Each row is a point. Each copy is the shape, with its points in the same order, stretched, turned, moved and blurred by noise. Say if it was mirrored as well.
In the rows, zero is written as 128.

Shape (5 x 2)
[[ 91 128]
 [111 132]
 [113 105]
 [207 157]
 [ 75  89]]
Copy 1 (5 x 2)
[[ 98 148]
 [115 138]
 [101 115]
 [211 107]
 [ 63 125]]
Copy 1 is: only turned
Copy 2 (5 x 2)
[[107 136]
 [127 137]
 [122 110]
 [227 145]
 [ 83  98]]
Copy 2 is: only turned

Shape (7 x 3)
[[144  98 189]
 [ 71 174 105]
 [185 131 122]
 [157  95 166]
 [113 161  94]
 [153 153 167]
 [ 75 108  83]]
Copy 1 (7 x 3)
[[143 139 213]
 [ 81 151  90]
 [193 120 140]
 [158 116 199]
 [140 142  92]
 [157 168 163]
 [ 89  86 107]]
Copy 1 is: only turned
Copy 2 (7 x 3)
[[173 139 193]
 [ 66 143 111]
 [191 151 121]
 [176 132 177]
 [105 149  88]
 [154 174 157]
 [103  82 124]]
Copy 2 is: only turned

Shape (9 x 6)
[[ 68 149  77 119  96 141]
 [104 156 101 141  94 154]
 [ 73 158 123 119  75  88]
 [124 151  89  88  97 104]
 [175  33 162 178 132 103]
 [116 139 119 151 151  82]
 [178 107 190 153 143  99]
 [148  53 190 145 155 137]
 [113 123 135 108 144  88]]
Copy 1 (9 x 6)
[[ 62 156 111 145 108 131]
 [103 146 136 162  93 127]
 [108 162 114 139  83 188]
 [140 148 114 104  95 138]
 [199  27 101 214 113 167]
 [155 147  93 178 139 168]
 [218  84 155 197 131 170]
 [172  39 156 198 150 159]
 [149 122 119 136 149 177]]
Copy 1 is: mirrored
Copy 2 (9 x 6)
[[ 65 135  72  95 116 140]
 [103 151  83 123 102 157]
 [ 98 149  94 123 113  73]
 [132 137  81  69 117 113]
 [208  46 165 182 108 153]
 [134 133 165 103 108 126]
 [217 129 166 163 124 134]
 [194  84 154 190 167 163]
 [144 128 142 105 149 110]]
Copy 2 is: mirrored
Copy 3 (9 x 6)
[[145 191 143 117 109 220]
 [107 167 131 134 106 194]
 [140 189 178  86  91 165]
 [135 186 113  70 116 167]
 [169  71 111 171 132  64]
 [140 181 149 132 158 119]
 [107  99 136 126 152  62]
 [142  53 142 145 163 101]
 [149 156 150  92 160 129]]
Copy 3 is: mirrored
Copy 4 (9 x 6)
[[ 78 169 120 115  79 153]
 [109 174 114 142  93 137]
 [ 93 180 180 103  68 115]
 [134 168 151  77  93 152]
 [200  45 159 167 114  83]
 [121 129 186 135 141 131]
 [191 109 173 146 153  68]
 [165  61 129 143 143  53]
 [123 123 174  96 133 108]]
Copy 4 is: mirrored

Shape (13 x 8)
[[105 182  72 108  84 105 150  95]
 [125 114 142  77 177 124 164 100]
 [ 61 149 182 115 112 104 120 122]
 [110 172 107  89 109 179 150 163]
 [105 159 138 164 178  73  69 115]
 [ 71 153  78 129 101  70  95  80]
 [ 71 164 124  81 109 149 152 135]
 [ 89  82 146  63 142 148 154 141]
 [ 90 185 143 100 137 156 167 129]
 [158 125  96 142  98 108 130  92]
 [ 81 182 173  83 121  83  69 146]
 [107 120 161 169 133  97  88  66]
 [125  83 118 164 169  62 166 148]]
Copy 1 (13 x 8)
[[ 83 161  65 120  73  96  90 124]
 [105  90  68  81 158 157 142 120]
 [ 73 137 160  72 111 132 126 126]
 [120 170  87 108  94 182 128 165]
 [109 151 145  99 174 105  49 114]
 [ 49 140 110  99  78  71  47  96]
 [ 76 153  96  85  87 147 122 151]
 [ 86  75  95  77 120 175 136 157]
 [ 90 172  87  87 121 160 138 139]
 [126 106 104 150  84 104  99  96]
 [125 170 165  35 118 100  73 162]
 [ 78 112 171 111 129 118  95  54]
 [ 96  68 104 166 189  92 122 169]]
Copy 1 is: only turned
Copy 2 (13 x 8)
[[128 203 103 158  94 102 153 121]
 [117 147 152  77 186 110 163 106]
 [ 76 175 198 124 117 118  98 117]
 [111 162 121 118 126 171 152 183]
 [114 151 155 133 159  56  42 125]
 [ 98 190 106 140  86  63 102  83]
 [ 77 184 140 119 122 152 153 142]
 [ 79 125 162  54 140 140 171 123]
 [ 91 180 153 141 160 153 145 151]
 [173 133 125 141 100  93 133 103]
 [ 98 216 180  90 130 108  57 156]
 [121 128 172 140 127  84  64  58]
 [122  85 177 122 137  24 153 133]]
Copy 2 is: only turned
Copy 3 (13 x 8)
[[131 151  71 138  92  70  96  78]
 [112 139 115 127 204 117 164 107]
 [ 52 159 163 137 119 119 110 113]
 [115 169  68  92 101 121 134 154]
 [102 129 139 218 168 132  54 134]
 [ 91 107  98 187 100  92  67  63]
 [ 74 167  88 107 109 106 140 119]
 [ 72 115 126  99 156 132 183 125]
 [ 97 200  95 118 138 114 143 127]
 [176 112 114 141 118 122  93  93]
 [ 39 146 144 121 138  97  51 150]
 [112 126 164 181 149 166  79  77]
 [145 100 164 221 151  99 162 142]]
Copy 3 is: only turned
Copy 4 (13 x 8)
[[111  41 103  61 134  92  97 101]
 [102 168 116  67 172 120 148 106]
 [ 83 140 183  87 113  89 105  93]
 [ 92 105 142  47 136 146 108 175]
 [142 164 162 122 167  56  53 122]
 [ 98  64 106 101 140  48  57  80]
 [ 60 116 154  45 138 116 110 134]
 [ 61 179 118  72 135 135 153 136]
 [ 90 117 179  32 168 127 122 134]
 [149  81  99 130 135 116 118 110]
 [106 158 175  41 107  80  41 110]
 [134 129 155 159 151  95  94  62]
 [127 157 104 131 151  49 171 162]]
Copy 4 is: mirrored

Shape (12 x 9)
[[138 115 119  94 125  73 158 143 104]
 [119  89  67 117  45 116 110 131  89]
 [ 87 157 173 165 181 119 120 133  99]
 [162 119  98  70 120 124 122  92 100]
 [ 83  93 126 106 139 125 169 126 140]
 [172  78 116 139  81 143 157 139 131]
 [137 138  46 120  96 123  88 140 124]
 [105 121 167 130  96 109 103 101 151]
 [ 91 101 184 146 117 118 144  81 106]
 [141  70  42 125 106  79  89  97 116]
 [ 67 115 172 137 182 138  73 155  97]
 [ 63 155 167 168 177 156 131 128 100]]
Copy 1 (12 x 9)
[[136 178 109  94 152 135 110 121 179]
 [152 163  45 144  95 145  68 102 118]
 [ 72 125 169 132 159 123 130 176 129]
 [188 139 105 105 159 141 104  90 125]
 [108 112  90 115 134 139 154 111 181]
 [196 141  85 160 101 179 119 140 172]
 [177 170  73 132 109  99 117 120  89]
 [119 129 156 146  89 135 123  88 147]
 [ 85 109 143 163 138 172 107 109 166]
 [182 153  58 174 132  79  78  91 145]
 [ 79  81 153 104 124  99 100 182 121]
 [ 57 100 147 137 156 141 147 171 115]]
Copy 1 is: mirrored
Copy 2 (12 x 9)
[[136  96 114 114 146  93 173  91  87]
 [ 97 128  54  57 110 120 144 157  94]
 [106 132 191 177 177 143 116 126  70]
 [137 125  70 100 119 126 110  79 103]
 [118 121 134 121 172 172 178 104 127]
 [180 116  77  92 116 139 163 155 105]
 [ 99 136  55 116  96 100 113 153 134]
 [126 161 145  80 183 124 122 137 117]
 [131 152 164  94 201 169 146 116  62]
 [100 153   7 102 158  99 145 134  99]
 [ 89  99 168 163 209 164  80 140  93]
 [100 136 202 173 166 180 115 131  80]]
Copy 2 is: mirrored

Shape (18 x 12)
[[ 70 139 132 133 100 101 143 150  84 133  94 159]
 [141 177 195 108 154  92  84 132  87 102 138  88]
 [112 142 152 106  90 138  91 147 164  92 234 114]
 [108  70  99 149 122 100 151 135 124 152  92 142]
 [133 174 134  93 127 174 118 129 146 129 228  79]
 [146 122 189 153 148 126 101 134  67 147 210 124]
 [ 71 125 145 169  81 129 139 104  93 170  89 112]
 [210 176 191 118  85 183 104 160 140  84 220  81]
 [ 84 128 110 171 143 114  89  75 116 137 104 149]
 [123 141 181 174 122 121  61  98  90 156 121 114]
 [109  65 102 155  89  61 114  95 103 156  74  97]
 [153 128 140 142 151 130 174 100 123 133 111 101]
 [169 135 198 106 114 134 101  87 120 133 141 162]
 [150 154 157 205 119  98  99 120 111  83 155 136]
 [143 174 165 140 123 159  93 178 173 146 209 105]
 [115  77  60 151 107 147 132  91  59 123  80 128]
 [ 68  54 133 173 139 141  92 130 108 116  58 126]
 [120 108  63 139 114 115 105 142  95 177  57 145]]
Copy 1 (18 x 12)
[[145 120 134 150 152  89 140 114  70 189 100 149]
 [165 159 131 114 145 113  66 152  98  79  89 111]
 [158 162 144  80 102 122  89 108 208 139 158 163]
 [ 94  61 106 156 160 124 155 118 102 165 137 126]
 [150 194 146  84  97 187 107 128 189 134 140 127]
 [165 134 161 134 136 159  69 178 111 134 183 116]
 [109 100 144 203 114 130 117  88  78 195 101 117]
 [193 163 180  96  40 168 108 156 191  62 123 162]
 [116 131  73 211 172 140  96  99 112 169 126 135]
 [135 117 126 205 135 141  57 143 113 143 104 120]
 [ 63  40  75 174 120 100  99 109  85 160 114  88]
 [107 129 131 157 132 173 152 117  90  87 130 115]
 [103 152 148 154 127 152  86 160 115 101 119 199]
 [184 135 114 190 111 103 105 124 127  92 151 134]
 [175 163 176 128 122 151 118 160 225 130 130 132]
 [117  71  51 172 115 172 129 101  53 179 126 132]
 [134  33  99 194 201 143 105  76  93 160 106 135]
 [113  69  68 177 152 132 146 162 102 201  79 122]]
Copy 1 is: mirrored
Copy 2 (18 x 12)
[[ 95 157 145 106  83 128 114 174  55 134 105  98]
 [181 170 157 134 172 109  37 118  96 110 139 105]
 [122 190 135 120 117 145  89  91 185  89 206 150]
 [ 90  94 107 117 113 136 147 179  89 156 139 110]
 [156 213 127 105 151 183  93  90 174 142 190 145]
 [171 148 191 173 132 161  86 128 104 141 203 136]
 [ 99 125 146 118  76 153 101 135  78 192 119  62]
 [246 195 131 140 116 134  78  81 205 105 209 125]
 [ 80 105 115 153 117 160  81 128  85 148  93 133]
 [145 111 159 169 110 145  33 126 106 156 130 100]
 [ 91  65  84 122 109 120  83 148  65 173 160  85]
 [165 127 122 120 155 135 142 114 107 177 129 109]
 [180 112 175 105 112 109  73 112 135 132 134 171]
 [156 142 120 209 109 108  91 104 115 118 145 118]
 [153 202 152 152 135 149  83 143 210 138 169 129]
 [124  78  63 122  82 199 122 142  38 140 138 107]
 [ 83  50 133 143 108 182 117 164  98 102 110  64]
 [108  98  76 119  92 163  87 220  69 158 102 112]]
Copy 2 is: only turned
Copy 3 (18 x 12)
[[ 94 140 149 159  74 105 208 142  67 129 104 127]
 [162 187 160  73 118 108 154 134  75 117 113  71]
 [125 130 184  87  92 181 130 169 122  70 206 119]
 [114  63 105 163 110 136 183  89 102 172 115 123]
 [157 184 160  82 125 205 122 169 143 119 184 122]
 [155 160 186 115 113 133 115 138  47 145 185 112]
 [ 84 151 130 174  51 133 180  80  68 171 115 110]
 [230 190 201 101  97 199 115 202 128  98 172  88]
 [ 92 142 132 148 110 105 138  52  96 109 109 139]
 [121 173 154 138  67 109 104  80  80 152 129  84]
 [113  81  71 142  47 107 182  53  74 154 110  88]
 [156 130 145 129 127 158 183  85 121 164 121 121]
 [177 138 209 105  64 114 133 107 109 129 124 146]
 [170 157 172 179 116 109 146 104  79  77 144  74]
 [135 162 180 128 123 157  99 202 158 112 195  88]
 [143 109  73 171  80 172 159  58  46 143  74 164]
 [ 66  74 127 164  90 144 124  60  53 129  55  93]
 [ 96 108  73 186 100 113 154 114  91 163  81 138]]
Copy 3 is: only turned
